Each row of a before or after table is a point. One or more steps were done to the points. Then noise was added and the rows were shuffled. The steps act on how far a point lies along the listed directions, d1 being the first. What was done? A step turns or swaps two directions, mirrors them in a line or flattens them onto one, adds a multiple of one to another, or multiplies one. Angles are multiples of 10 degrees, from the lower direction toward the higher: turns from -170 to 170, lines from 10 to 170 but not 90. Use the fewest steps. Two steps may share a direction if one is a turn and the other turns, adds or multiplies; they go together, in the order done. Otherwise the lowest direction goes first.
(in the rows, 128 means zero)

Directions:
(1): [ 69 130]
(2): [130 187]
Before (8 x 2):
[[ 82  76]
 [ 86  95]
 [217 171]
 [137 153]
 [117 146]
 [128  93]
 [128 185]
 [136 184]]
After, 8 rows:
[[125 148]
 [148 181]
 [118  96]
 [226 137]
 [ 68  99]
 [ 75 114]
 [145 149]
 [157 178]]
Steps: turn d1 and d2 by 20 degrees

Directions:
(1): [120 194 156]
(2): [ 61 132 102]
(3): [103  99 189]
Before:
[[112 155  99]
 [127 142 115]
 [123 162  87]
 [136  58 134]
 [112 131  99]
 [140 169  97]
 [136   7  85]
 [116 154 113]
 [121 163  90]
 [159 153 138]
 [144 159 104]
 [ 94 111 176]]
After:
[[180  10 101]
 [153 166 105]
 [160 138 120]
 [153 158 120]
 [116 114 187]
 [ 93 147 111]
 [137 142 117]
 [155 168 103]
 [138 172  94]
 [131 156  96]
 [144 157 129]
 [136  59 133]]
Steps: mirror d1 and d2 in the line at 10 degrees

Directions:
(1): [ 46 115 182 140 109 127]
(2): [137 134 126 148  88 219]
(3): [115 106 138 118 215 172]
(4): [155 196 185 164 149 123]
(5): [ 84 199  89  87 134 139]
Before, 9 rows:
[[120 176 160 118 150 184]
 [189 187 137 163 142  84]
 [120 199 208 176 145 181]
 [ 93  98 146 111 191 118]
 [ 66 107  88 114 100 138]
 [117 130 151 120  70 114]
 [ 44  87 131  85 120 104]
 [ 30 190 117 107  71 146]
 [186 137 136 152 145 182]]
After (9 x 6):
[[ 81 224  61  97  67 195]
 [144 189 135 110 165 173]
 [ 59  96 124  99  87 189]
 [ 87 117  65 108  98 160]
 [133 133 131 118  67 136]
 [ 79  93 159 127 170 168]
 [144 172 170 167 140  60]
 [173 213 167 168 161 186]
 [196 128 132 141 175 117]]
Steps: turn d1 and d2 by 70 degrees; multiply d5 by 1.3

Directions:
(1): [ 68 134  78 208  98 142 116 139]
(2): [137  76 204 180 141 167  98 130]
(3): [215 104  80 149 104 162 147 159]
Before (10 x 8):
[[ 79 178 158  64 146  84 146  97]
 [178 115 133 129 136 159 119 144]
 [154 170 102  16 142  87 158 142]
 [ 48 150 128 131  99  97 120 132]
 [249 110 150 121 128 163 140 119]
 [143 109 115 159 143 130 119 144]
 [197 107 162  89 158 144 127 127]
 [165 164  69  36 133  75 164 141]
 [165 149  77  94 121 109 158 130]
 [163 103 162 122 134 124 117 138]]
After:
[[207 152  72  21 134 106 172 159]
 [128 108 133 170 149 132 107 141]
 [223  87 225 149 140 176 116 109]
 [223 142  52  56 125 106 170 161]
 [ 72 170  77 114  86  90 141 134]
 [145 101 182 120 149 121 109 130]
 [197 130  83 116 115 133 154 139]
 [166 111 166 141 146 166 108 141]
 [107 203  86  36 127  74 173 110]
 [180  97 185 102 167 147 116 121]]
Steps: turn d2 and d3 by -40 degrees; multiply d2 by 1.3

Directions:
(1): [ 87 140 141  94 150 137 117 234 107]
(2): [167 131 166 149 221 170  89 118 127]
(3): [111  74 182 171 141 100 185 129  71]
(4): [150 118 168  41 136 152 192 113 156]
(5): [ 93 193  86 156 175 139 199 118 133]
Before (8 x 9):
[[119 140 147  51 144 180 169 122 143]
 [142 143 140  41 187 162 166 127 151]
 [143 165 126  58 177 167 190  52 167]
 [ 95 123 104 151 163  95 115 127 111]
 [109 118 133 215 175 105 115 123  59]
 [185  80 198 104 121 147 199  54 119]
 [121 104 188  80 185 149 234 115 107]
 [115 174 142 159 204 154  68 147 152]]
After, 8 rows:
[[117 168 148 152 211 156  75 145 153]
 [140 163 118  73 175 159 176  52 159]
 [149 145 143  33 189 165 174 132 158]
 [124 139 149  40 146 178 175 118 146]
 [176  81 180 130 119 136 180  56 110]
 [105 115 137 222 170 107 111 127  62]
 [124 106 189  76 187 153 237 117 110]
 [ 97 126 103 149 158  99 118 123 106]]
Steps: add 0.5 times d1 to d4
